Each row of a before or after table is a point. The points were changed in one or more steps. Then noise was added and the rows were shuffled. The steps act on columns, c1 being the first. Write out the steps. A step turns or swaps two columns, mirrors them in a line or flattens them onto one, adds a multiple of one to another, or multiplies or shifts one. Angles are multiples of 10 degrees, from the lower column toward the higher: turns from -170 to 170, lines from 10 to 170 but not 90. Use the fewest steps. Two steps may share a column if one is a turn and the other turns, adds or multiplies; they go together, in the order done. Otherwise the lowest column goes first.

Before (9 x 3)
[[-40  30   3]
 [-14 -90  -6]
 [ -8 -12 -29]
 [ 19   1  45]
 [  6 -53  -1]
 [ 20 -38 -13]
 [-18  29  35]
 [-15  29  56]
 [ 27 -32   7]]
After (9 x 3)
[[-40  40   3]
 [  3  40  56]
 [-17  -1 -27]
 [  8 -43   0]
 [-17 -79  -6]
 [ 29 -23   8]
 [ 15 -27 -13]
 [ 31   8  43]
 [ -7  40  34]]
Steps: add 0.3 times c3 to c1; shift c2 by 10

Before (12 x 8)
[[ -2  33 -19 -18  -7 -31 -29 -27]
 [ 22  18   7 -20  -3   2 -10 -41]
 [ 20   8   3  -7  23 -21 -20 -20]
 [ -5   8   2   5  10 -36  -7 -33]
 [  9 -11  21  20 -31 -10  30  -3]
 [  4 -30 -17  16  12  38  37   3]
 [  5 -32  -8  36 -24  34  18  13]
 [ 17 -62 -28  -2 -12  20  32  -4]
 [ 31  21  -8 -28   8 -27 -23   6]
 [-22 -15   8   8 -34  14  34  13]
 [-26 -40  30  -7 -30  22  -3  26]
 [ 26 -33 -23  34 -11  16  10 -24]]
After (12 x 8)
[[-21   1  20  33 -11 -22  25  -3]
 [ 15  11   1 -20  13 -51  17 -19]
 [-20 -83 -24   7  -9  49  30  -2]
 [-33 -10  10  28 -23  36  -5  12]
 [ -5  24   8 -11 -15   6  28 -41]
 [-28 -43 -16   5  18  95  20   4]
 [  7 -20  28  13 -27  54 -30  24]
 [  5  22 -18  -9 -20 -79  -4 -27]
 [-10 -51 -23  33  13  40  35 -24]
 [ -4 -36  -7  45   0  86  10  11]
 [-20   8   0  -2  12 -87   5 -33]
 [ 41  16  -8 -26 -14 -67  12   8]]
Steps: add -0.7 times c8 to c7; turn c1 and c7 by 60 degrees; add 0.7 times c3 to c2; turn c4 and c5 by 40 degrees; multiply c6 by 2.5

Before (8 x 11)
[[-31  -1  -9 -69  13 -22   4   4  -2   6   8]
 [-24  -4  -7  21 -11 -19 -50   1  13   1  -5]
 [  9  48 -22  27   7  23  -4   0   9  -9  31]
 [ 12  13  -7 -13  -5  12   9  -4  18   7   6]
 [ 10 -15 -22  31  -8 -22  11   0   2  10  17]
 [  4   2 -23 -17  20  -3 -18   7  -4  12  -5]
 [ 13 -14  67  25 -17   4 -25   6 -41 -18   7]
 [  5 -15  24  27   6   1 -12   6   0 -30   7]]
After (8 x 11)
[[-27 -27   9  10 -10 -19  42   2  -5   1  13]
 [  4 -14  44  -6  18  -3  12  13   5  12   2]
 [ 14 -14   8  -3  -8  14 -23   9 -17   9   6]
 [  5  17 -28  12   0  -1  28 -22  -5 -30  -2]
 [ 11 -81  33  11   8  26 -57  13 -29  -8 -20]
 [ 11  33  37  12  -9 -25  12  14 -12  12 -13]
 [ 15   1 -94  11 -17   3  36 -49  28 -15 -32]
 [-30   5  20 -29  15 -21  -3   6  -2   7  -9]]
Steps: multiply c2 by 2; turn c2 and c7 by -140 degrees; turn c3 and c8 by -140 degrees; multiply c3 by 2; multiply c4 by 0.4; turn c9 and c11 by 140 degrees

Before (14 x 14)
[[-71   9   7 -20   2 -30  -8  62  32 -30 -39 -48  -4   9]
 [ 10 -26   4 -13  55  -6  36   8  19 -27 -63  -4 -11 -29]
 [ 14 -37  10  10   8  14  18  63  31 -23 -30 -13 -63   6]
 [-17 -36  10 -27  39 -32 -16  61 -30 -31  41   5   1   6]
 [  9  19  29 -41 -24 -34  19  44  15 -32  31 -34 -31 -34]
 [ -8 -18   9   1 -13 -13  -7  62  28  92 -24  18 -30 -10]
 [-22 -33  12 -13   9  72 -23  -3 -22 -29  31 -13 -56 -28]
 [ -8 -26  57 -19  29   9  57  -3  27 -32 -28 -26 -18  11]
 [  9 -22  23  59  48 -28 -15  -1 -60 -33  -4   8 -12 -31]
 [-37 -16  15 -29  50 -11   0  45  13  -7  12   4 -72  21]
 [-51 -33   7   6  21 -28  13  53 -11 -22  32  13 -26 -25]
 [ 11  24  12  -5  10 -21  82  45  24  56  -1 -65  -8  -4]
 [ -8   8  20  14  27  13   2  53   1 -21   2  25 -21 -10]
 [ 14 -12  -2  85  12  12 -32 -26  15 -18  37  -6  -9 -32]]
After (14 x 14)
[[-28 -15  -4 -14  -2 -13  -7  38  18  22 -93  20 -55   1]
 [ 48 -19  41 -46 -34 -25 -14  10 -40 -23  23  13   0 -45]
 [ -2 -34   1 -23 -14  70 -22  51 -30   7  33 -14  14  20]
 [-24 -29  -3  14 -61   9  60  18  15 -44   7 -23   3  17]
 [ -1  17 -45 -18 -20 -34  21  36  18  15  46 -35 -36  52]
 [-12 -40  -5   4 -11  15  18  72  32 -52   1 -17 -48 -13]
 [-35 -17  46  33 -27 -11   1  77 -15   5   6   3 -33  20]
 [ -5   6  30 -16 -27  17  -1  31  -4  -6  19  21 -47  -9]
 [  5 -13  10 -59   1  16 -34   5  23  21  35  -6  29 -66]
 [ -7 -24  48 -26 -27  -5  36   8  24 -75 -12   0  -6  21]
 [-29 -27  25 -26 -14 -29  12  32 -42   8  33  12 -51   2]
 [-75   7 -24  15  -8 -29  -3  14 -25 -46   8 -46 -55  17]
 [  5 -36  39  18 -20 -37 -18  10 -36  11  41   6 -58  23]
 [-10  26 -23  -2 -13 -22  81  12  25  35 -44 -63 -39   7]]
Steps: turn c1 and c9 by 40 degrees; add 0.3 times c2 to c11; turn c10 and c11 by -60 degrees; turn c3 and c5 by -110 degrees; add 0.5 times c12 to c3; turn c4 and c14 by -110 degrees; mirror c8 and c13 in the line at 140 degrees

Before (8 x 20)
[[ -4 -15   1  22  23   9  -1   7   8 -21   0   1   1   6   1  17  12 -14
    9  -5]
 [ -1  10   4  19  -4  14  10 -11  -2  -4  -2  14  -3 -27  -7  11   3   5
   12   7]
 [-11   5  13  20  13 -11   3   7  -4 -17   2  13 -11   2   4   8 -12 -13
   -4   4]
 [-10  -6   0   4  14  10  -1  -5  11   0  -2  -3 -10   6   0  -3   7  33
   17   3]
 [ -9   0 -14  11  15  13   6 -11  -2   2  -2 -14  -7   3   6  16   9  26
   -4  41]
 [-12   4  10 -41  -6   1   3   8  -4 -19   7  10  -3   7  -3  16 -28  12
    4  -4]
 [ -6   7   0  20 -24   9 -11   3  18   1   2 -10  -7  -2   1  19  12  -4
   10  -3]
 [  1   7   1  20 -32  14   9 -10   6   2  11   1 -22   2   9  -6   3  32
    2  -2]]
After (8 x 20)
[[-10 -15   1   4 -16   5  -1  -5   7   0   6   1  -7   7   2  -3  -4  33
   16   9]
 [ -4 -14   1  22 -10   5  -1   7   5 -21   7  -5 -20   6   2  18 -10 -14
    8 -12]
 [-11  -6  13  20 -16  -4   3   6   0 -17  -9  16  -6   2   5   9   7 -13
   -4   3]
 [  0   7   5  19   0   5  10 -11  -6  -5   2  20   6 -27  -7  10  -1   5
   11   9]
 [  1 -14   1  20  -3   5   8 -10   1   2  -6  -1  39   2   9  -6  -9  33
    2  -5]
 [-10  -7 -13  11 -13   4   6 -11  -7   2   7  39  -9   3   5  15  -5  26
   -4  96]
 [ -5   0   0  20   7   7 -11   3  13   0   6 -12  24  -2   1  19 -11  -4
   10  -1]
 [-12   1  11 -41   1   1   3   8  -5 -19 -24   4   7   7  -3  16  17  12
    3 -13]]
Steps: add 1 times c13 to c2; turn c5 and c13 by -120 degrees; turn c6 and c9 by -20 degrees; multiply c6 by 0.4; turn c11 and c17 by -140 degrees; multiply c20 by 2.5; turn c12 and c20 by -30 degrees

Before (9 x 48)
[[ -5  -3 -11  22  16   8  -9 -19 -26 -11  -7   7 -32  -9   8 -35 -16  12
   22 -23  38   5  32   3  -1 -27   3  -4  -1  26 -10   9 -21  -3  13 -21
   -7  18 -13  22  10  13  10  22  24 -15 -10  -8]
 [ 63  25 -34   7 -11  34  10  21  19 -11  11 -10   8   4  15   5 -13 -25
  -27   0 -30 -16  -8 -13  58 -16  31 -19   4 -74   2 -34  21  13  18   4
    1  36  -1  -7  33 -10 -24  -5  -2  28  41   1]
 [ 36  22 -30   4 -18  18   7   5  14  -2  12 -17  27  17   3  25 -18 -24
  -10  16 -23 -12  11  16  18 -14  -1 -12  12 -18   0 -46  14  28   6  45
   31  29 -20   8   9  -3 -19  18  -7  12  15 -14]
 [-13 -13 -17  34  -8 -14 -27  13 -34  -5  32  21 -22 -46   4 -31 -10  38
    7  21  26  -3   9 -29  12 -17  30  19  -8  30   4  33  -2 -22  22 -38
  -27  -1 -10   6   3   3  22   2  26 -34  -4  -8]
 [-18 -18  -6  49   8   0 -22  12 -28 -27  25  12 -27 -14  13  -7  -7   1
    2 -24  15  19  15   9  11 -14 -16  -4  -1  25  24  27  -7  12  38 -32
  -14  10 -16  18  12  31  31  -1  27 -34 -21  11]
 [  3 -14  10  -7 -48 -25  13  10  15 -29 -20  -8 -10  11  39 -23 -33 -13
  -35  -7  10  -1 -10  12 -41  -9 -17   3  20  31  58  13 -27  19   3  -2
   21  -3   5   4  25   6  17  -7  -8  -3  49 -19]
 [ 55  10  -6 -10  -3   4  13  21  22   2  -3 -31  49   9   0   5  -6 -33
    4  20  -9  -9  18   3  69 -12   6 -26   4 -32  -5 -21   0  20   7  11
   17  23 -27   2  18  11 -36   7 -13  25  19 -11]
 [ 12   4   2 -12 -32  -7   1  18 -14  -1 -41   0  -7  22  44 -10 -41  -6
  -29  -3   6 -30 -39  16 -60  -8 -25  -5  27  32  42  30 -17  10  -7 -20
   34 -21   9  -2   6  32  12 -34  -7 -22  31  -7]
 [-15   0  -3  27   0  -7 -22  10 -21  -3  16  -5 -49 -21  13 -32  15  20
   -5   4  48  -2   8   0   6   7  -8  -5  -2  26   7   5 -11  -6  15  -8
  -20 -13  -5  28  19  12  -9   2   9 -23 -26  -7]]
After (9 x 48)
[[-25  20 -30   4 -18  -7 -20   4  14  -2  11 -17  27  16  -8  26 -17 -24
   -8  15 -23 -12   9  16  65 -13  -2 -12  11 -19   1 -46  14  28   7  46
   30  29 -20   9  10  -2 -19  19  -7  12 -27 -15]
 [ 10 -10  -7  49   9 -30   9  14 -28 -28  11  13 -28 -15  21  -7  -6   1
    2 -24  14  20  15   8 -10 -15 -16  -4  -1  25  24  26  -8  12  38 -32
  -14  11 -15  18  11  31  31  -1  27 -32  27  12]
 [ 20   7  10  -7 -48  28  20  11  16 -28  -7  -8 -10  10  41 -23 -34 -13
  -35  -8   9   0 -11  12  -9  -9 -17   3  20  31  59  12 -27  18   3  -1
   22  -3   6   4  26   7  18  -7  -9  -3 -46 -18]
 [  1   2 -13  22  16  -6  -4 -19 -25 -11 -11   7 -31 -10   9 -34 -16  13
   22 -23  38   5  33   4 -11 -27   4  -4  -2  27 -11   9 -21  -2  13 -22
   -7  17 -13  21  10  14  10  23  24 -14  11  -8]
 [-44   9  -5 -11  -3  10  -7  23  23   2   3 -32  50   8  -5   4  -5 -33
    2  20  -9 -11  18   3  94 -12   6 -27   4 -32  -4 -21   0  19   7  10
   18  24 -27   1  18  11 -35   8 -14  25 -36 -11]
 [  5   9  -3  27   1 -23  13   9 -20  -3   6  -5 -48 -23  11 -32  15  20
   -4   5  48  -2   7  -1 -26   6  -8  -4  -2  26   8   6 -11  -5  16  -9
  -21 -12  -5  28  19  10  -9   2   9 -24  29  -7]
 [-44  28 -35   9 -11  -8 -35  20  18 -11   7  -9   8   3   2   4 -13 -26
  -26   1 -28 -16  -9 -14  59 -16  30 -19   5 -73   2 -34  21  13  18   4
    1  36   0  -6  32 -10 -22  -5  -1  27 -59   0]
 [  9  26   4 -12 -32  24   6  18 -14  -1 -33   0  -7  24  36 -11 -41  -6
  -28  -3   5 -30 -39  16 -10  -8 -25  -5  27  32  42  30 -18  11  -7 -19
   34 -22   9  -1   5  31  13 -34  -6 -23 -33  -8]
 [ 10  -9 -18  34  -9 -34  23  13 -35  -6  16  21 -23 -45   9 -32 -11  38
    8  20  25  -4   9 -29 -29 -17  30  21  -9  30   4  33  -2 -22  24 -36
  -26  -1 -10   6   3   3  22   3  25 -35   7  -9]]
Steps: turn c1 and c47 by -160 degrees; add 0.3 times c29 to c1; turn c2 and c15 by -30 degrees; turn c6 and c7 by -110 degrees; turn c6 and c11 by 30 degrees; add 1.5 times c37 to c25

Before (14 x 64)
[[ 21   4 -36  25 -33 -26  49  25  17  -2  50  51  40  38 -24  23  28 -26
   35  19 -17  37 -30  43  45  38  42 -18  17  52 -30  20 -38 -10  26 -25
  -39  14 -39  26 -26   2 -11  -4   2  28 -59  30  -1  41  17  26  38  31
   42  -6  21 -15  66 -26 -63  70  -2 -28]
 [-39  -4  11  22  -5  13  -6  28  -7  -3  27   8 -11  -4  -9  37  16 -41
    2  -6  -7  18  -8 -18 -23   1   1 -14  -6  -9 -24  10  -5 -18 -25  11
   -8   1  26 -16  30  -8 -23   2  17  18  -6   3  29  -4  15 -28  -9  23
   18  49 -22  21  -6 -16   9  -1 -35 -40]
 [-15   6  -7 -19  -2   3  15 -50  49 -43  -8   9  -3  -9  21  18 -10  18
  -10  -9 -22 -19 -31  17 -15  14 -13 -10 -18   6  15  -7  10  -2 -23   2
  -31  16   5 -15 -28 -43  15   3   7 -12   6  -7 -37  -6 -23 -15  14 -31
   -3 -13  31 -22  -4   3 -13  13  11  41]
 [-29   1   0 -30  -7  16  15   4  24 -10  14  -2 -14 -24  13  14  -8   7
   10 -17  -9  15 -19  -8 -10 -21   3  21 -17  -1 -20 -19  29  10 -44  14
  -13  23  27  -7 -14 -14  22  17  21  44   4  -7   2 -31  14 -35 -17   1
  -15  -2  -7   8 -10 -38  -2  -1  10 -21]
 [ -1   5   4  -7   1  22  10 -38  48 -34   7  24  12   5 -39  -1  -5   4
  -14  19  -3 -46   2 -10   1  11  20  16 -49  16  38  25 -14  10  33  -6
  -39  -3 -45  -2 -31 -35  17  -5  15  14  -7  -3 -27   8 -15 -15  31 -15
   -7 -26  37 -35  19  18 -32  36  47   3]
 [ -2 -22   3  12  12 -15 -13  28   0  18  31  12   7 -35  10   7  29 -20
   47  29 -26  -7  -5  -6  -8  19  23 -16   9  -2  11  -3 -50 -21  24  10
   -5   2  17  -6  12  28 -24 -30   8  66 -15  10  29  30  22 -26 -15  27
   28  23 -24   5   6 -20  -8   2   1 -18]
 [ -1  14  11 -30   9  24  -5 -18  34 -55 -16  17   0 -17 -13 -11   5   1
  -19 -22  -1  -1   7   7  -6 -10 -19 -11 -24  20 -17  -3  37   0 -24  15
  -15  30  22  -9 -38 -37  18  12  15   8  26 -31   0   9   9  -7 -13  -4
    1   2  30  -2 -10  -6   3  -1  45  29]
 [-39   6  16 -23   9  18 -12 -25  26 -18 -10  12   4 -22  -5  13   2   8
  -14 -16   8  13  13  -4 -23 -19 -12  12  12  -3  -6 -26  18   4  -9 -13
    6  12   8   8   2  -7 -12   5   5  14  20 -16 -27 -27   4 -17   3  24
    2   5  19 -22   1 -15  -8  10   0  13]
 [-16  12  14 -19   2  11   1 -15  20 -42 -15   8   4 -19  11   8  -6   5
  -19 -10   0  -2 -23   9 -14 -15   7  -2  -5 -19  -6 -19  57  -8   5  39
  -31  13  16 -16 -12 -10  -8  30  35  24   3 -31   3   5  -8 -30  21  15
    3 -11   4   6  -1 -30  15  19  -8   3]
 [-26 -11  13 -17   3  13   0  -5  39 -32  12   6 -30 -34   5  22   8  34
  -25 -37 -16  -5  -8 -17 -14 -20 -21  15  -9 -12   0  -3  22 -10  -5  14
    0  34  14 -19  -7   5  16  36  33  -1  -5 -21   7   0 -10   4 -22   5
   -6  15  17  -9  -3 -15  12  21   6   2]
 [-30 -26  -6  39  -8 -51 -33 -13 -19  10  40  15 -11 -16  -5   2  34 -44
   34   7 -29 -32 -16  -5  19  12   4   8 -21 -16  17  14 -23   4   6  -1
   11  23  10 -26  33  20 -44 -39   0  95 -39   3  49  48  50 -48 -27  63
   25  -7 -37  25  34  19 -21  13  -6  -6]
 [  0   5  -1 -28  -8  -1  19 -36  27 -34   9  41  29  12 -37   7  30  13
  -17   4 -14 -51 -26  19  36 -16  17   2 -23  47  38 -23 -26  10  32  -9
  -49   1  -7  17 -33 -41  17 -33  26   8 -19 -10 -38  10 -15  18  23  -7
  -11 -26  32 -21   1  46 -25  36  27  11]
 [-19 -19   4   7  -3  -6  -3  14   9 -15  29   3   3 -32  22  51  20 -11
   19 -14  13  10  -1   0 -24  -9  -1  12   7 -11  -7  25  -7  -8   9  19
   12   1  23 -16  23  -4   0 -23  19  22  17   2  39   9  56 -50 -33  38
   11  -3 -14   5 -31 -27   2   7 -30 -20]
 [ 27  -3   4  29  -6  -4 -22   1  -9   5  44  12 -18   1 -13  36  29 -24
   47 -13  -1  -5 -20 -14  -4  -3  22 -24   4  -5 -11  -3 -27   3  31 -10
   14  20  12 -22  51  17 -21 -40   8  57 -33  23  24  25  30 -56 -18  20
   11   8 -10   7  20 -19   5   6 -12 -26]]
After (14 x 64)
[[  0  12  12 -32  14  27  -2 -19  31 -82 -17  18   0 -17 -12 -11   7   1
  -25 -20  -3  -1   8   7 -11  -9 -18 -11 -28  20 -15   1  40   1 -24  -1
   12  39  20  -6 -36 -39  19  11  13  11  25 -30   0   9  11  -6 -14  -2
    0   2  79  -4  -9  -9   3  -1  43  28]
 [  4 -18   1  11  12 -17 -11  28   1  21  33  11   2 -35   9   7  30 -20
   43  26 -25  -6  -2  -6  -7  18  19 -15   7   0  11   0 -47 -22  25  11
   33  14  18  -5  16  27 -20 -30   8  65 -15   9  27  -5  19 -26 -15  29
   27  22 -37   4  10 -20 -10  -1   0 -17]
 [-16 -11  12 -17   3  13  -1  -7  39 -49  12   7 -39 -34   7  23   8  35
  -25 -41 -14  -3 -10 -20 -15 -18 -23  12  -9  -9   0  -3  23 -12  -4  -3
   -3  38  15 -16  -8   4  16  37  30  -2  -5 -21   7   2 -13   3 -22   4
   -9  18  50  -4  -2 -14  13  22   8   3]
 [ 11   4   3  -7   1  24  12 -39  45 -40   7  21   5   4 -38  -2  -3   6
  -18  21  -2 -44   2 -10   1  11  17  14 -48  14  40  27 -14   7  31  -8
   18  -9 -42  -2 -29 -36  15  -4  14  12  -8  -1 -27  33 -11 -16  33 -16
   -5 -23  64 -35  18  18 -33  36  47   3]
 [  9  -5  16  24  -6   7  -7  28  -5 -21  29   8 -41  -3 -12  37  14 -40
    7  -6  -9  16 -10 -18 -19   0  -1 -15  -6 -12 -23  11  -5 -16 -26  13
    0   8  25 -15  28  -7 -24   4  16  17  -8   3  30   9  14 -28  -9  22
   17  46 -18  23  -6 -18  10   0 -35 -43]
 [ 21   7  17 -24   8  18  -5 -27  29 -19  -9  13 -30 -21  -6  14   2  12
  -16 -17   8  11  10   1 -22 -16 -12  10   9  -4  -9 -26  18   9 -10 -22
  -29  -7  10   7   3  -5 -11   5   5  16  22 -14 -28   5   6 -16   4  26
    2   7  31 -22   3 -15  -8   8  -2  14]
 [  6   3  -8 -18  -4   6  14 -51  55 -60  -8   9 -13  -9  23  16 -10  16
  -13  -9 -20 -21 -33  17 -17  12 -13 -10 -15   6  14 -10   9   0 -25  -5
    6  12   4 -15 -25 -42  17   2   8  -8   3  -9 -36  29 -22 -16  16 -28
   -4 -14  70 -23  -3   3 -14  15   9  38]
 [  5  -2  -1 -30  -6  13  13   7  25 -19  13  -4 -30 -23  15  13  -8   5
    8 -20  -9  12 -23  -7  -8 -24   4  19 -15  -3 -20 -21  26   9 -46   3
  -26  34  26  -7 -10 -14  22  15  23  44   1 -10   2  22  13 -31 -16   1
  -17  -2   3  11  -7 -44  -4   2   8 -19]
 [ 11   9  14 -19  -2  14   2 -16  19 -72 -15  11  -9 -19   8   7  -7   6
  -17  -8   1   0 -28  12 -10 -15   3  -1  -4 -17  -4 -19  61  -8   4  42
   16  48  16 -16 -13 -10  -8  30  35  24   2 -33   1  26  -5 -34  24  15
    4 -14  45   6  -3 -27  17  20  -7   2]
 [ 25   4   1 -27  -7   2  21 -37  28 -40   8  39  13  12 -41   7  33  12
  -16   9 -13 -49 -24  17  35 -13  16   2 -22  47  37 -24 -29   7  32  -7
   23 -10  -6  17 -33 -41  15 -32  25   8 -19  -7 -38  44 -16  19  25  -4
  -12 -28  63 -17   1  47 -23  35  30  16]
 [  5 -25  -6  41  -8 -49 -36 -12 -22   0  40  16 -30 -13  -7   2  35 -43
   32   7 -28 -32 -17  -4  17  14   7   8 -22 -20  15  13 -24   4   5 -15
   42  14  10 -27  34  21 -44 -41  -1  96 -39   2  47 -27  47 -49 -27  61
   24  -7 -41  26  35  21 -21  14  -5  -8]
 [ 27   1 -40  24 -35 -21  46  25  15   8  49  56  40  43 -24  23  30 -26
   34  20 -17  38 -29  45  44  36  39 -17  16  50 -29  22 -37 -10  30 -40
   54 -15 -42  28 -25   0 -14  -4   1  31 -57  31   1  20  18  28  38  32
   41  -3  19 -11  67 -27 -61  71  -4 -32]
 [ 11 -15   4   8  -4  -4  -2  10  12 -32  30   4 -14 -27  23  51  20 -10
   11 -20  15  11   0   2 -26  -7  -1  12   8 -13  -7  25  -6 -10  11  20
    4  17  25 -15  26   0   1 -19  19  23  16   5  41 -14  56 -47 -33  39
   12   1   5   4 -29 -25   4   7 -34 -19]
 [-30  -2   2  33  -8  -5 -21   3  -7   6  42  15  14   5 -10  39  30 -23
   46 -11  -2  -6 -23 -16  -3  -2  22 -24   4  -5 -15  -4 -26   2  30 -21
   19   7  10 -21  47  19 -21 -39   9  58 -33  25  23 -21  31 -54 -19  20
   10   7 -18   6  20 -19   5   7 -11 -26]]
Steps: mirror c1 and c13 in the line at 60 degrees; multiply c10 by 2; turn c10 and c57 by -30 degrees; multiply c36 by 1.6; turn c36 and c38 by 40 degrees; turn c37 and c50 by -110 degrees
